Rows are points. A path goes straight from each point to the next, and from the last back to the first. The post is the endless flat space through its rows: a point in 2 columns, a line in 3, a plane in 4, and so on, so that a path can go around it. How many times does the path go around the post? Going back the other way cancels.
(in the rows, 128 means zero)

Post (1 x 2):
[[119 125]]
Path (17 x 2):
[[134 133]
 [110 181]
 [ 91 138]
 [108  67]
 [113  83]
 [104 134]
 [ 93 141]
 [110 103]
 [166  83]
 [157 109]
 [113  76]
 [106 123]
 [127  82]
 [156  89]
 [139 176]
 [152 109]
 [149  71]]
Times around: 1

Post (8 x 9):
[[ 93 118  99  95 105 120 141 121 138]
 [ 90  92  97 147 140 108 169 104 209]
 [102  67 123 163 123  83 143 103 135]
 [130 102  63 179 150 138 119 189  73]
 [ 85 115 146 163  91 139 144 145 116]
 [116 142 126 125 178  79 121 119  96]
 [119 140  95 110 106 145 103  99 131]
 [140 143 115 128 150 137  75 195 114]]
Path (21 x 9):
[[ 54 155  54 119 158 131 145 122  80]
 [119 134  81 144 142 140 112 198 155]
 [126 108 119 146 114 120 153 153 150]
 [142 114 212 165 127 100  99 135 121]
 [116 119  82 129 115 115 165 175 129]
 [ 98 121 132 127 129  77 134 164 148]
 [151  97 107 119 143  90  94 146 141]
 [ 95  90  59 128 163 138 168 140 102]
 [ 79 101  89 141 152 131 117 134 130]
 [117 147  51 123 187  71 134  84  98]
 [128 118 183 181  74 101 113 123 140]
 [106 167 162 111 145 137 174 163 131]
 [110 142  81  84 141 108 130 182 123]
 [100 144 119 118 141  87 121 152 193]
 [134 129  75 139 126 107 144 132 159]
 [121 127 103 114 153 141 128 195 101]
 [ 53 111  78 107 138 149 158 109 120]
 [ 88  86 133 120 132  66 120 101 159]
 [ 93 128 107  90 126  99 154 156 152]
 [105 162 102 115 153 123 203 135 135]
 [126 143  93 126 225 110 125 165 143]]
Times around: 3

Post (17 x 18):
[[134 148 103 188 111 132  98 114 147  82 140 149 134  73 123 158 112 150]
 [ 94 153 130 145 138 127 149 126 120 148 110 169 147 145 114 115 148 162]
 [ 59 165 147 143 153 171 112 118 122 134  99 145 138 128 143 139 113 145]
 [101  94 119 104 136 107 119 182 108  97 131 132 127 127 125  91 112 171]
 [108 141 144  91 130 137 113 174 118 136 125 150 155 110 135 128 108 155]
 [135 117 123 192  70 101  90  84 168  96 108 129 112 108 117 170 139  61]
 [106 108 139 166 133 156 132 119  80 149  98 167 148 129 139 123 109 160]
 [175 118 107 147 126  88 147  57 181 127  97  86  81 127 138 151 120  69]
 [176 120 161 113 141 104 119 104 169 101 162 129  81 128 108 131 125  91]
 [128 141 136 102 121 133 112 175 105 122 128 113  93  93  88 119 115 167]
 [156 124 134 132 122  87 104  64 156 116 122 118  84 143 129 191 163 112]
 [ 86 158 125 185 159 165 123 126 136 158 116 135 131 180 160 147 159 105]
 [119 162 132 101 150 100 115 174  85 119 102 151 119 139 110 111  91 156]
 [116 155 160 131 133 110 110 174 124 153 118 146  96 133 127  95 123 194]
 [161 132 123 188  99  98 102  51 140 111 145  71 132 111 131 130 135  97]
 [122 127 123  82 119 106 105 144 151 129 172 111  86 138  95 121  94 152]
 [128 111 122 161 158  75 135  81 148 145 154 114  77 104 123 144 140  85]]
Path (30 x 18):
[[218 195 125 129 122  57 124  70  99 131  56 138  61 141  77 166 149 120]
 [ 70  71 113 210 107 161  57 181 155 107 156 123 202 134 182  89 139  85]
 [111 163 128 148 151  72 155 129 129 156 110 151 155 184  97  94 167  98]
 [ 89 126 110 171  93 123 131 111 129 148 198 105 136  98  89 132  96 133]
 [168 117 157 175 111  85 153 115 145 137 131 163 122 160 185  95 136 159]
 [ 94 167  95 101 139 150 130 147 162 122 128 112  90 110 126 130 118 169]
 [143 132 118  89  91 114  82 110 151 119 135 110 119 164 107 166 166 127]
 [195 104 131 140 111 149 128 147 136 168 135 130  89 112 111 154 122 149]
 [104 198 138 103 136 140 126 148 151 140 122 129 105  96  85 127  57 126]
 [189 187 153 172 151 119 103 116 198 141 193 143  60  78  61 173 199 168]
 [ 95 132 165 127  99 173  72 118 187 128 131 149 141  88 136 176 163 121]
 [183 144  95 143 105 113 110  97 125 124  71 154 116 119 123 111  76 189]
 [ 56 138 153 150 135 152  72 111  78 162  88 116 147 144 126  96 128 191]
 [109 159 125 142 148 131 118 128  83 115 171  68 166  72 103  80 101 178]
 [143 151 109 149 147  49 141  95 111  87 133 158 124 133 127 153 123 174]
 [130 136 170  90  94 149 111 132  94 169  83  93  70 138 156 105  65 199]
 [130 127 168  76 143 160 108  79 158 108 128 133  74 124 129 142 127 176]
 [141 124 166 130 144 154 105 102 184 131 189 135 148 146 139 113 147 119]
 [ 66 107 160 160 134 124  77 115 150 118 126 160 105 108 113 161 140 172]
 [169 100 155 182 133  42 164  76  95 117  87 133  90 154 113 106 175 146]
 [138 137  95 139  78 130 141 110 189  98 103 103  96 118 111 144 115 128]
 [101 107  82 146 111 142  96 148 108 125 112 152 122  73 151 149  96 154]
 [133  97 115 166 113 116 114 127 112 110 102 168 156 111 141 153 199 134]
 [187 100 139 164  63 114 117 106 122 137 119  80  95 115 161 115 129 103]
 [ 84 137 142 101  95 216  78  79 192 117 185 100 137 136 143 194 127 125]
 [180 158 148 106 169 118 121  95 164 118 167 207  80 141  84 125 104  95]
 [113 147 169 147 177 169 130  75 140 160 110 121 123  80 127 129  95  87]
 [100 117 116 191 128 101 112 122 145 146 141 152 157  50 147 146  92  95]
 [135 151 100 170 122 134 135 138 137  73 136 117 123  75 111 142  91 161]
 [128 199 172 146  93 106 125 107 139 121  90 142  70 112 120 142 153 167]]
Times around: 4

Post (17 x 18):
[[114 111 109 131 122  99 103 102 164 174 119 191 136  73 124 110 102 145]
 [ 74 145 161 138 115 180 127 186 109 108 150  78 120 153 110 148  88 145]
 [103 126  81 182 146 131  84  74 115 164 115 174 116  98  98 206 102 145]
 [115 129 115 132 128 136  71 145 138  97 137 110 137 164 115 149 110 154]
 [160 142 116 108 159  86 152 154 147 152  78 116 120 135 181 108 192 116]
 [107 129 185 112  96  96  89 167 161  77 153 100 142  86 133 118 116 110]
 [121 146 120 125 113 179 173 124  80 149 157  87 158 100 130 129 193 121]
 [107 142  88 148 144  95 145 108 118 137  92 112 103 123 117 124 136 141]
 [ 91 150 144 132 143 117 119 166  84 106 132 147 168 151 113 141  94 156]
 [120 147  88 125 164 122 184 102 112 140 100 157 100 173 108 151 149  83]
 [124 107 141 120 143 131  83 110 109 139 155 153 112 100 132  91 123 146]
 [ 85 160  92 147 207 109 164 118 145 116 138 145 175 159  97 161 115 116]
 [164 112 148 103 117 109 143 120 144 148 106  67 166  88 153 138 125  75]
 [138 129 126 107 110 106  71  66 171 116 116 136 129  85 162 142 105  87]
 [162 148 101 165 127  77  81 130 183 140 115 117 125 103 163  94 138 108]
 [ 92 121 170 152 133 139 125 150 106 154  84  97 131 125 134 130 165  60]
 [123 169  88 139 160 177 133 123 116 103 141 137 151 118  65 113  93 170]]
Path (25 x 18):
[[123 140  79 120 117 131 142  77 171  88 168 138 135  85  70 132  78 163]
 [ 94 129 142 159 114 126 189 129  88 169 175 140 150 106 102 118 111 118]
 [132 144  88 111 147  89 198 120 101  67 112 129 149 127 108  53 153 129]
 [ 95 110 110 146 132 138 147 152 132 102 131 111 127 143 100 155  81 183]
 [195 112 112  92 136 134 133 114 107 116 141  69 202  91 108 117  88 115]
 [ 48 168 163 157 144 116 122 191 138 129  76  97 119 156 117  95 154  50]
 [183 163  80 164 157  90 154 116 155 158 156 109 140 143 143 136 139 105]
 [154 124 115 110 121 182 129 101 126  97 139  83 174 138 147  92 139 123]
 [120 133 119 146 156 167 175 105 125 153  97  92  96  87 142 139  81 162]
 [124 166 135 122 129  93  93 117 141  51 114  48 182 117 130 135  99 136]
 [143 144  86  97 163 142 162 104 112 210 147 201 120 165 156 154 115 153]
 [144 167  83 179 134 141 157 110  87 111 164  31 146 168 111 151  97 154]
 [153 131 137  80  86 124 141 121 146  98 139 161 125  52 145 110 105 132]
 [ 99 142  44 139 187 118 176  80  96 142 122 148 176 146  80 124 127 114]
 [ 84 152 143 146 150  92 108 141 108 108 112 109 106 101  92 147  79 120]
 [ 84 110 153 122  69 163  97 143 133 204 105 172  57 136 167 107 127 144]
 [142 163 132 122 125 147 137 102 136 138 102 181 182 101 129 121 163 106]
 [113 146 105 102 117 162 212  44 131 131 170 139 159  91 123 135  93 156]
 [150 130 174  73 103 120 170 158 123 133 161  69 139 105 168 157 182 163]
 [156 108  85 170 161 132 113 103 142 145 139 135 110 141 124 108 182 166]
 [122 147 107 166 171  75 200 124  67  90 124 130 148 106  93 151  72 115]
 [155 155  65 167 183  94 130  84 117 174 143 112 141  81 144 150  87 124]
 [ 60 134 150 143 134 123  88 129 106 134 119 110 127 123  78 181 107 145]
 [153 130 143 129 137 142 182 138 122 172 135 101 160 154 123 139 124 110]
 [ 85 149 173 178 159 119 143 113  99  89 119  80 174  46 143  96 121  95]]
Times around: 3

Post (17 x 18):
[[225 138 150 146 106 138  82 183 182 139 117 130 115 120 112 149 116 150]
 [126 113 135 178 132 149 157 153 130 125 132  97  82 111 107 156 113  73]
 [128 155 167  84 175 102  86 108 136 153 103 124  89 168 157 108 133 150]
 [169 154 147 129 176 162 132 155 214 171  96 112  83 171 138 133  58  99]
 [153 153 148  90 188 153  86 180 146 126 135 112 140 149 112 158 109 131]
 [ 96 129 116 151 127 134 138  62 150 195 143 121  91 139 119  91 158 161]
 [104  78  82 105 109 106 137 117 154 130 153 125 129 163 140 144 131 145]
 [108 101 114 129 129 126 111 111 130 160 125 164 154  99 148 106 182 141]
 [ 68 114 154 107 148  87 118 106 118  99 152 173 143 136 128  85 136 160]
 [161 118 127 121 139 152 123  83 101 114 125 175 142 123 122  88 164 170]
 [118 105 128 121 128  72 112  84 170 115 162 172 118 114 100 128 141  84]
 [ 69  76 118 174 120 113 149  94 155 102 177  99 139 169 160 121 140 117]
 [ 86 104 119  86 144 155 125 139 146 117 144 110 105 127 123 102 112  71]
 [105 126  72 106 128 125  55 101 137 134 112 122 136 164  61 144 121 139]
 [ 82 146 113 106 127 124 102 121 142  85 165 191 119 143 138  99 125 124]
 [158 172 161  88 146 172 117 181  97 152 120  94 143 170 120 154  93 129]
 [115 122 163 132 137 113 150 160 141  97 133 133 128 160  89 123 144  87]]
Path (26 x 18):
[[ 64 140 140 144 167  81  71 131 179 119  84 123  98 131 102 107  86 133]
 [138 146 119 141 171 120 123 123 186 143 166 121  27 107 126 128  99  80]
 [168  96 119 133  72 105 148 130 169 105 174 189 113 137 131 104 132 141]
 [145 103 113 142 135 154 164 115 152  55 193 166 105  97 126 101 104  88]
 [ 91 109 157  85 194 148 135 133 165  99 140 123 165 148 122  98  98  91]
 [103  54 140 125 147 138  78  95 124  71 116  75 154 157 132 101 165 169]
 [ 57 121 131 116 155  81 116 122 108  89 134 168 108 102 174 150  92  80]
 [ 76 116 154  95 160  65  82 150 178 115 120 163 131 145 122  48 136 149]
 [150  95 154  89  50  60  92 129 115  96 164 154 137 174 114 106 165 147]
 [176 107 139 177 135 188 122 132 169 160 154 126 142  94 134 138 135 129]
 [ 58 169 110 151 132 160 105 115 161 118 154 142 108 135 158 154 143  99]
 [115 140  91 138 145 124 153 146 186 111 158 132 109 123 152 145  94 117]
 [126 105 134 134 118 112 168 129 114 153  99 133 117 163 107  50 176 105]
 [143 110  91  97 168 133 162 118 185 129 151 147 131 168 149  87  74 163]
 [ 96 127 136  76 173  88  84 149 166 127 120  87 133 145 114 139 144  91]
 [131 129 146 184  85 134 116 157 176 106 159 141  90 108  65 146 151  91]
 [131 124 147 106 151 137  76  99 192 104 150 145 128 209 142 116 123 119]
 [114 123 101 151 131 186 125  76 146 188 165 153 145  95 178  82 136 111]
 [ 98 106 128 111 113 137 137 110 130 181 182  80 135 156 101 138 134 138]
 [124 121  98 138 125 111 167 132 138 136 144 173 150 209 141 136  95 143]
 [ 97 175 139 111 140  98  93 182 111 135  71 144  70 145  96 114 140 108]
 [121 132 215  91 161 106 190  83 140 133 126 122 111 129 135  26 186 134]
 [143  86 180 100 149 137 138  97 142  66 122 144 126 151 167 109 164 105]
 [125  84 155 145 137 122 170  89 113 163 140 129 106 153 147 110 171  89]
 [ 73  93 171 121 164 133 109 137 155 130 193 132 168 135  98 124 138  60]
 [ 88 195 130 180 111 205  85 107 192 142 162 164 121 148 160 110 120 117]]
Times around: 0

Post (17 x 18):
[[125  80 133 128  94 128  82 116 161 103 146 132 162 135 154 137 104 144]
 [177 110 105 209  99 176 124 144 137 121 114  87 129 121 107 117 115 112]
 [112 105 116 173 124 128 157 137 145  88  89 180 125 116 137 120 125 126]
 [ 79 146 147 188 136 132  77 117 156 217 130 121 115 188 119 146 199  55]
 [155 119 150 148 142 122  78 129 123  75 124 121 134 115 112 127 100 133]
 [104 110 109 120  89 178 122 173  89 140  95 171  75 126  80 171 127 128]
 [154 144 117 109 111 111 169 146  93  72 118 137 123 120 139 169 158 161]
 [124  96 152 138 108 123  93 120 141 117 138 121 143 132 111 101 151 117]
 [ 54 124 135 116 103 103  67 169 131 155 139  78 144 150 122 104 133 123]
 [110 106 146 130 129 145 112 139 100 144 152 120 107 145 135 111 113 171]
 [140  70 145 134 160 133 122 156 126 148 133  71 142 140 157 120 140 127]
 [126  84 125 178 114 150 117 117 104 132 127  94 144 136 109 161 163 154]
 [108 134 109 121 127 115 113 158 189  68  70 146  96 127 127  89 162 134]
 [136 134 110 106 116 166 124 135  94 111  68 150 123  84 145  94 127 150]
 [167  67 141 175 148 143  92 199 125 196 111  99 126 114 190  79 179 153]
 [143  99 131 155 135 105 106 127 146 176 110 105 125 123 127 119 139 132]
 [134 126 150 153 118 149 117 145 158  99 127 111 129  90 117 140 121 138]]
Path (26 x 18):
[[144  86 107 117 119 126 106 167 155 111 112  91 102 123 129  85 153 165]
 [141 138 136 141  84 146  72 152 193 101 148 117  82 142  34 139 124 117]
 [112 113 148 147  99 139  88 167 162 117 108 111 149 112 115  99 179 126]
 [129 121 119 155 140 117 163 136 207 163  98  94 134 147 131 126 177 102]
 [108  78  82 136 123 128  76 126 151  71 117 120 179 149 119 129 124 160]
 [123  42 107 178 173  86  96 128 133 144 128 142 145 132 148 108 123 157]
 [187 122 164 139 156 105 118 157 129  57 115 157 106  77  82 114 153 172]
 [192 140 184 147 162 126  85  73 128  82 136 118 184  87 166 110  96 140]
 [114 112 160 127  80 106  53 139 167 152 131 123 157 105 149 132 132 110]
 [158 101 117 154  67 137  37 107 124 171  64  74 166 119 117 110 132  92]
 [124 114 103  98  58 128  79 142 181  92 135 114 145 135 141 198 145 101]
 [141 117  97 103 168 113 156 182 101  27  85 162 101 123 157 128 162 167]
 [ 76  71 161 144 174  72  99 218 163 114 119 194  91 155 123 133 168 146]
 [140  78 128 151  98 109  82 160 136 143  88 116 171 149 187  42 161 126]
 [104 134 150 102 107  98 121 131 182 104 123 133 120 130 145 180 115  89]
 [148 161 135 171 148 125  71 136  81 185 117  93  97 100 122  71 106 164]
 [119 110 114 147 161 153 121 175 157 103  99 178 115 110 132 136 137 101]
 [ 96  95 151 130 148 171 134 144 146 135 112 136 140 181 143 186 128 106]
 [112 113 105 156 139  99 139  57 138 134  39 109 166 104 124 142 138 116]
 [134 143  65 144  77 154 113 118  73  62  89 117 125 135 127 225  81 105]
 [100 141 139 110  98 160 158 128 101  86 175 126 149 114 125 131  98 120]
 [137 104  90 100 126  72 146 144 111 169  89 124  83 165  96 115 202 162]
 [147 137 154 158 164 177 175 162 165 109 112 133  89 132 146 125 144 166]
 [107  84 118 160  63 123 130 222 157 168 105  97  78 147 153 106 158 150]
 [110 120  94 186 110 152  98 149 121 146  98 111  61 142 117 100 161 127]
 [144 117 169  95 143 135 105 205 109 108 193 138 106 105 136 152 148 132]]
Times around: 4
